Each row of a before or after table is a point. The points were changed in one or more steps. Then noise was added and the rows were shuffled. The steps act on how far a point lies along the listed directions, d1 being the first. What was done? A step turns or swaps two directions, mirrors them in a line or flattens them onto one, adds a multiple of one to another, or multiplies one. Angles are multiples of 10 degrees, from the lower direction toward the higher: turns from -170 to 170, lines from 10 to 170 but not 90. Use the fewest steps. Two steps may share a direction if one is a turn and the other turns, adds or multiplies; they go together, in the order done. Otherwise the lowest direction goes first.

Directions:
(1): [ 35 -59 -28]
(2): [-50  -4 -54]
(3): [-42 -44  42]
Before (14 x 3):
[[ -3 -14   5]
 [ -6   0   4]
 [  7  12   5]
 [ -6  23  -1]
 [-33  -5 -46]
 [  7  -9 -18]
 [  4   6  40]
 [ 13  -8  -2]
 [ 39  18 -26]
 [ -4 -25   1]
 [ -7  -7  12]
 [ 30  26  15]
 [ 15 -17  30]
 [ 23 -23  29]]
After:
[[ 23  24   4]
 [ 69  58   0]
 [  3  -4 -22]
 [-32  -2 -56]
 [ 29  39  12]
 [-16 -39  43]
 [  1 -13  80]
 [-43 -47   2]
 [-26 -29  13]
 [-17 -45  28]
 [  0   1 -47]
 [-21 -25  29]
 [ -8  -4  13]
 [ 79  73 -95]]
Steps: add 1.5 times d1 to d2; multiply d3 by 3

Directions:
(1): [-43  46 -33 -32  64 -24]
(2): [-45  35   5  -7 -73 -45]
(3): [ -3 -26 -95  -3 -28  16]
(4): [ 29  13 -21  76  16 -58]
Before:
[[ -7   0  24  -9 -11   4]
 [-25  38  -9 -18  37 -28]
 [ -9  25   3  -4  33  -2]
 [ 10 -10  17   4   5  16]
 [  0  -4  24  19 -14  -2]
 [-16   7  -2  10 -24   6]
 [ 20  -6  23  15  -1  -1]
 [ 15 -11   0  -8  -1  25]
 [  8  10  23  11 -16 -19]
 [ -6   7  11   0  12 -25]
 [  9 -22  -2 -23  -4  26]
 [ 14 -12  -9  -4 -11  30]
 [  3   6  11   4  17  10]
 [ -3   9  19   6 -14  -1]]
After (14 x 6):
[[ 24 -21  23  17  -8  19]
 [ 13   2  32  13 -33 -11]
 [ 28 -22   6   5 -12  27]
 [  2   0  26   7 -25   6]
 [ 13 -19  35  29 -37   7]
 [ 24 -35   2  -8  -8  30]
 [-19  18   3  -9  22 -32]
 [-32  48 -14 -17  63 -18]
 [ 32 -19  34  27 -26   6]
 [-11  -1   5   9 -31  15]
 [-66  80 -40 -52  94 -50]
 [ 30 -29  -1  10 -26  36]
 [  2 -10  29  -6 -16   9]
 [  2  10   8   5  22   6]]
Steps: multiply d1 by 2.5; turn d2 and d4 by -20 degrees
